Rows are points. The points of each table are mixes of a few directions, plus a little noise. How many directions does each table use, and how many do they share? Where both have some left over, give the other angles between the two spaces (their principal angles), to ten degrees, smallest first.

First:
[[ -6  50  39]
 [ -5  -5  27]
 [ -1 -57  -1]
 [  2 -58 -19]
 [ 11   4 -57]
 [  9  95 -60]
 [-13 -27  71]]
Second:
[[ 49  -4  -4]
 [ -7 -10 -32]
 [-44 -17 -61]
 [-61  11  19]
 [ 63  21  77]]
Directions: first 2, second 2, shared 1; angles 90

First, 9 rows:
[[-34  11  93  -6  31 -20]
 [-11   2 -36 -17 -27  35]
 [-13   4  65  -5 -40  17]
 [ 57 -20   4  68  28  -3]
 [ -8   4 -20 -20  -3 -11]
 [ -5  -2 -13  16  67  -8]
 [-15  10 -72 -58 -20 -40]
 [  5  -1   9   7   8 -10]
 [ 24  -9 -31  15 -42  43]]
Second, 7 rows:
[[ 13   9 -14 -64  43 -16]
 [ 42 -41   2 -95  49   2]
 [  2 -27  17  36 -30  19]
 [-14  12   1  34 -19   1]
 [-21  36 -12  22  -4 -13]
 [  9 -46  25  35 -36  28]
 [-32  57 -18  31  -4 -22]]
Directions: first 4, second 2, shared 0; angles 30, 90

First, 10 rows:
[[ 60  34  49   1  14  49   1 -49 -40 -36  27]
 [-36  63  58  -9  25 -10 -10  22   3  10  14]
 [-10  11  -8 -45  46  29  16   6   9 -30  50]
 [-54  32 -17  10 -41 -34 -27  44  46 -12  12]
 [ 23  -3 -45 -35  20  38  36  21  43 -49  58]
 [-35 -71 -27  -3   8 -29 -16 -26 -40  45 -50]
 [  1   4  -7 -13   3  17  -8 -15  -7 -29  27]
 [ 38 -36 -12  40 -39 -12   1 -17 -12  24 -47]
 [-12 -25  47  33   5 -45 -10 -17 -48  88 -89]
 [ 25  -9 -39  22 -41  -5  16  30  46 -11  -1]]
Second:
[[-13  -1 -45  -9 -21   1   0  25  41 -32  30]
 [ 14  11 -10  -4  14  -3  47  60  59  18   3]
 [-18  38  13  -5   5  -7   6  37  33  -2  16]
 [ 32 -27  -3  16 -13   8  -1 -32 -27   4 -21]
 [-45 -25  -4 -10  23 -35   4  22   1  52 -35]
 [-25  -1  18  22 -53  -2 -93 -95 -90 -39  -3]
 [ 93  12  26  32   3  18  66  29  32  29 -26]
 [-74 -27 -20 -44  21   0 -56 -52 -58 -27  25]
 [ 38  20  24  -1  20  21  29   7   8  -1   9]]
Directions: first 5, second 5, shared 5

First (10 x 14):
[[  0   0   2   0  -1  -1  -1  -1   1  -1   0  -1   0   1]
 [ 36  76 -71  82  16  -5  44   9 -20  95 -43  14 -28  -7]
 [-10 -20  18 -21  -5   2 -12  -1   5 -24  11  -4   6   2]
 [ -5  -8   6  -9  -1   1  -5  -1   2 -11   6  -1   3   2]
 [-23 -50  47 -55 -10   4 -30  -5  14 -65  28  -9  19   6]
 [  1   2  -3   1   1   0   1   0   0   4  -2   1   0   0]
 [ 12  25 -23  27   5  -2  14   3  -6  31 -14   4  -9  -3]
 [  0   0   1   0   0  -1  -1   1   0  -2  -1   1   1   2]
 [-17 -35  33 -41  -8   3 -21  -5  10 -46  20  -7  13   5]
 [  6  13 -14  16   4  -3   8   0  -5  18  -9   3  -5  -2]]
Second (11 x 14):
[[-13  20  -3  -4 -11 -31  21   2  -9  -8   0  -9  23  17]
 [  4 -10  -2   4  -8  26 -12   4   0   5   2  -5 -21 -10]
 [  0 -27  31 -20  25   2 -14 -13  26 -29 -17  28  20  -1]
 [  4 -11  22 -14  47 -25  -2 -23  25 -19 -16  42  36   4]
 [  5 -24  27 -15  38  -2 -14 -21  27 -23 -17  37  21  -3]
 [-14  28 -21   9 -47  -9  21  21 -29   9  14 -43  -8  12]
 [  5  21 -22  15   2 -11  11   1 -13  24  10  -6  -7   0]
 [ -7   9 -16   9 -43  18   4  21 -21  10  13 -38 -27  -2]
 [ 11 -37  30 -15  44  18 -27 -21  33 -18 -18  43   6 -13]
 [ 22  14 -40  33  -1  28  -6   7 -20  52  21 -13 -50 -19]
 [-20  19  -6  -2 -46 -15  18  19 -20  -7   7 -38   6  14]]
Directions: first 1, second 3, shared 0; angles 30
